Rows are points. Before rounding, the points of a table are all equally far from one centre. They may lie mostly on one side of it. Where is the centre, to within rounding?

Points:
array([[-0.19,  0.71, -0.05],
       [-0.23,  0.66,  0.21],
       [-0.50,  0.32,  0.00],
       [-0.29,  0.49,  0.34],
       [-0.48,  0.21,  0.08],
       [-0.41,  0.07, -0.02]])
Centre: [-0.10,  0.33,  0.02]

Points:
array([[-0.42, -0.14,  0.13,  0.09, -0.69, -0.19],
       [-0.24, -0.33,  0.16,  0.07, -0.56,  0.01],
       [-0.51, -0.23, -0.18, -0.51, -0.30, -0.12],
       [ 0.20, -0.16,  0.16,  0.47, -0.47, -0.33],
       [-0.76, -0.32,  0.23,  0.25,  0.09, -0.24],
       [-0.30, -0.24, -0.01,  0.21,  0.30,  0.17],
       [-0.23, -0.63,  0.06,  0.09, -0.42, -0.90],
       [-0.04,  0.15,  0.42,  0.40, -0.29, -0.51],
       [ 0.06, -0.24,  0.42, -0.11, -0.44, -0.25],
       [-0.23, -0.02,  0.54,  0.19, -0.25, -0.72]])
Centre: [-0.19, -0.15, -0.14,  0.05, -0.06, -0.46]

Points:
array([[ 0.30, -0.56, -0.08,  0.02,  0.25,  0.16, -0.76, -0.46,  0.22],
       [ 0.06, -0.63,  0.40,  0.16, -0.07,  0.34,  0.32, -0.33,  0.25],
       [-0.07, -0.82,  0.13,  0.14, -0.23,  0.18, -0.42,  0.16,  0.33],
       [ 0.32, -0.32,  0.20, -0.13, -0.12, -0.06, -0.56, -0.70,  0.15],
       [ 0.19, -0.70, -0.26, -0.21,  0.38,  0.11, -0.28, -0.40,  0.44],
       [ 0.13, -0.56,  0.13, -0.40, -0.03, -0.08, -0.40, -0.42, -0.18],
       [ 0.13, -0.59, -0.34,  0.23,  0.56,  0.42, -0.38, -0.36,  0.17],
       [ 0.30, -0.87,  0.17,  0.27, -0.12,  0.23, -0.29, -0.13,  0.35],
       [-0.28, -0.69, -0.06, -0.23,  0.14, -0.01, -0.67, -0.26,  0.27],
       [ 0.29, -0.58,  0.05,  0.04,  0.31,  0.58, -0.30, -0.54, -0.17],
       [ 0.13, -1.03, -0.12, -0.01,  0.00,  0.23, -0.25, -0.15,  0.14],
       [ 0.18, -0.41, -0.12,  0.28,  0.26, -0.20, -0.36,  0.10, -0.21],
       [ 0.39, -0.46, -0.27, -0.26,  0.36,  0.32, -0.23, -0.15, -0.18]])
Centre: [-0.05, -0.25, -0.06,  0.08, -0.02,  0.23, -0.19, -0.26,  0.15]

Points:
array([[ 0.27, -0.47,  0.09, -0.05,  0.54,  0.01,  0.47,  0.00, -0.07,
         0.79, -0.24, -0.12],
       [-0.37,  0.15,  0.81, -0.12,  0.12,  0.22,  0.53,  0.16, -0.45,
         0.25, -0.19,  0.10],
       [-0.19,  0.07,  0.04,  0.44,  0.06,  0.91, -0.09, -0.07, -0.76,
         0.33, -0.54,  0.02],
       [-0.46, -0.43, -0.09,  0.44, -0.06,  0.25,  0.03, -0.09,  0.08,
         0.62, -0.33,  0.23],
       [-0.47, -0.68, -0.08,  0.23,  0.14, -0.04,  0.20,  0.35,  0.11,
         0.44, -0.07,  0.13],
       [-0.45,  0.11,  0.31, -0.11,  0.75,  0.29, -0.10, -0.25, -0.20,
         0.44, -0.50,  0.31],
       [-0.35, -0.17,  0.14,  0.10,  0.47,  0.38, -0.10,  0.16, -0.45,
         0.74, -0.54, -0.30],
       [-0.47, -0.30, -0.17,  0.51, -0.06,  0.64, -0.11,  0.34, -0.05,
        -0.08, -0.04, -0.15],
       [-0.46, -0.14,  0.14,  0.17, -0.01,  0.34,  0.07, -0.34,  0.14,
         0.47, -0.39,  0.69],
       [-0.45,  0.04,  0.35,  0.37,  0.31, -0.04,  0.52, -0.21, -0.10,
         0.03, -0.14,  0.40],
       [-0.37, -0.59,  0.47,  0.36,  0.28,  0.08,  0.32, -0.18, -0.01,
         0.42, -0.17,  0.46],
       [-0.19, -0.23,  0.36,  0.20,  0.31,  0.19,  0.60, -0.17, -0.06,
        -0.38, -0.87,  0.53],
       [-0.61, -0.52, -0.02, -0.06, -0.04,  0.29, -0.12, -0.14, -0.18,
         0.27, -0.38, -0.43],
       [-0.30, -0.22,  0.18, -0.37,  0.18,  0.11,  0.40,  0.08,  0.29,
         0.45, -0.50, -0.16],
       [-0.30,  0.05, -0.17,  0.08,  0.07, -0.02,  0.72,  0.18, -0.46,
         0.30, -0.15, -0.05],
       [-0.27,  0.44, -0.07,  0.35, -0.13,  0.35,  0.08, -0.21, -0.44,
         0.46, -0.81,  0.13],
       [-0.24, -0.22,  0.76, -0.28, -0.10,  0.61, -0.14,  0.01,  0.10,
         0.23,  0.33,  0.38],
       [ 0.04,  0.05,  0.23, -0.11,  0.05,  0.70,  0.40, -0.41, -0.39,
         0.03, -0.52, -0.40]])
Centre: [ 0.39, -0.18,  0.19, -0.02,  0.00,  0.00, -0.30,  0.19, -0.33, -0.07,
 -0.36,  0.26]

Points:
array([[ 0.03,  0.09, -0.29,  0.33, -0.09,  0.52, -0.22,  0.31, -0.45,
         0.87,  0.01, -0.05, -0.41,  0.06, -0.34, -0.10,  0.17, -0.19,
         0.16,  0.02],
       [ 0.04,  0.41,  0.19,  0.17,  0.41,  0.56,  0.04,  0.09, -0.06,
         0.93, -0.29,  0.22, -0.02,  0.22,  0.25, -0.25,  0.03,  0.16,
         0.77, -0.22],
       [ 0.17,  0.73, -0.12,  0.19,  0.33,  0.32, -0.20,  0.09, -0.48,
         0.92, -0.06,  0.50, -0.26,  0.32, -0.20, -0.10,  0.26, -0.25,
         0.63,  0.20],
       [-0.03,  0.31, -0.08, -0.27,  0.11,  0.24, -0.13, -0.23, -0.28,
         0.66, -0.31, -0.17, -0.29,  0.39,  0.28,  0.23,  0.19, -0.57,
         0.60, -0.23],
       [-0.32,  0.15,  0.44,  0.23,  0.21,  0.05, -0.25,  0.09, -0.44,
         0.51,  0.12, -0.21, -0.13,  0.40,  0.39, -0.05,  0.04, -0.45,
         0.72, -0.33],
       [ 0.01,  0.36,  0.16,  0.20,  0.60,  0.37,  0.02,  0.07,  0.11,
         1.04, -0.07,  0.26, -0.02,  0.13,  0.14, -0.30, -0.22,  0.02,
         0.49, -0.40],
       [ 0.03,  0.55,  0.50,  0.50,  0.11,  0.34,  0.23,  0.02,  0.08,
         0.87, -0.05,  0.22, -0.30,  0.47, -0.38, -0.21,  0.20,  0.00,
         0.62, -0.22],
       [-0.29,  0.45,  0.42,  0.52,  0.35,  0.09, -0.47, -0.08,  0.00,
         0.58,  0.28,  0.44, -0.25,  0.65,  0.21, -0.46,  0.34, -0.14,
         0.45, -0.05],
       [-0.29,  0.19,  0.26,  0.41,  0.34,  0.47,  0.07, -0.18,  0.13,
         0.88,  0.06,  0.09, -0.55,  0.37,  0.22, -0.24,  0.19, -0.35,
         0.20, -0.27],
       [-0.35,  0.41,  0.36,  0.31,  0.07,  0.26, -0.13,  0.22, -0.50,
         0.46,  0.09,  0.02, -0.57,  0.12, -0.14, -0.12, -0.09, -0.13,
         0.77, -0.22],
       [ 0.12,  0.05,  0.18,  0.42,  0.76,  0.06, -0.21, -0.18, -0.43,
         0.37,  0.26,  0.18, -0.46,  0.09,  0.39, -0.11, -0.06,  0.02,
         0.20, -0.43],
       [-0.24,  0.13,  0.14,  0.45,  0.66,  0.28, -0.14, -0.27, -0.37,
         0.71, -0.47,  0.25, -0.24,  0.11,  0.29, -0.04, -0.15,  0.24,
         0.36, -0.22],
       [ 0.06,  0.08,  0.77,  0.12,  0.54,  0.44, -0.41, -0.14, -0.18,
         0.49,  0.28,  0.33, -0.17,  0.35,  0.01, -0.17,  0.44, -0.02,
         0.04, -0.45],
       [-0.13, -0.11,  0.25,  0.41,  0.47, -0.08, -0.04, -0.19, -0.55,
         0.60, -0.19,  0.02, -0.21,  0.26, -0.05, -0.18, -0.22, -0.48,
         0.26, -0.46],
       [-0.29,  0.09,  0.07,  0.38,  0.53,  0.10,  0.07, -0.55,  0.23,
         0.58, -0.12, -0.19, -0.13,  0.03,  0.08, -0.06,  0.10, -0.03,
         0.23, -0.64],
       [-0.22,  0.52,  0.30,  0.30,  0.32,  0.34, -0.03,  0.03, -0.23,
         0.70, -0.37,  0.05, -0.25,  0.63,  0.62, -0.15,  0.35, -0.20,
         0.42, -0.24],
       [-0.38,  0.29, -0.30,  0.34,  0.49,  0.44, -0.02, -0.31, -0.05,
         0.78,  0.07,  0.00, -0.02,  0.24,  0.07, -0.12,  0.57, -0.04,
         0.20, -0.53],
       [-0.13,  0.45, -0.06,  1.13,  0.52,  0.34, -0.39,  0.01,  0.02,
         0.51, -0.07,  0.15, -0.24,  0.29,  0.02, -0.02,  0.24,  0.02,
         0.30, -0.45],
       [ 0.17,  0.46, -0.03,  0.42,  0.21, -0.02, -0.31, -0.19, -0.57,
         0.63, -0.32,  0.17, -0.29,  0.59,  0.28,  0.12,  0.39, -0.02,
         0.42, -0.43],
       [-0.30,  0.33,  0.27, -0.12,  0.74,  0.03, -0.24,  0.23,  0.23,
         0.65, -0.09,  0.20,  0.22,  0.70,  0.32,  0.26,  0.44, -0.28,
         0.36, -0.52],
       [-0.16,  0.07, -0.18,  0.73,  0.13,  0.37, -0.19, -0.37, -0.18,
         0.77, -0.03,  0.07, -0.09,  0.02, -0.14, -0.30,  0.27, -0.57,
         0.41, -0.03],
       [-0.16,  0.50,  0.09,  0.43,  0.18,  0.37,  0.26,  0.03, -0.33,
         0.66, -0.45,  0.16,  0.01,  0.03,  0.04,  0.00,  0.70, -0.36,
         0.41, -0.53],
       [-0.45,  0.29,  0.06,  0.46,  0.47,  0.49,  0.07, -0.11, -0.17,
         0.90, -0.16, -0.19, -0.04,  0.18,  0.35,  0.02,  0.50, -0.08,
         0.53,  0.16],
       [ 0.01,  0.52,  0.32,  0.88,  0.04,  0.61, -0.38,  0.09, -0.18,
         0.54, -0.09, -0.20, -0.27,  0.41,  0.34, -0.04,  0.03, -0.17,
         0.41, -0.08],
       [-0.39,  0.22, -0.45,  0.30,  0.78, -0.25,  0.21,  0.05, -0.07,
         0.49,  0.07,  0.42, -0.58,  0.26,  0.10, -0.07,  0.21, -0.17,
         0.44,  0.02],
       [-0.31, -0.14,  0.26,  0.74,  0.02,  0.31, -0.24,  0.16, -0.19,
         0.63, -0.20,  0.06, -0.25,  0.21,  0.36,  0.17,  0.31,  0.00,
         0.59, -0.35]])
Centre: [-0.01,  0.27,  0.08,  0.21,  0.27,  0.15, -0.06,  0.10,  0.02,  0.17,
 -0.05,  0.19,  0.06,  0.26, -0.07,  0.14,  0.14, -0.13,  0.17,  0.07]
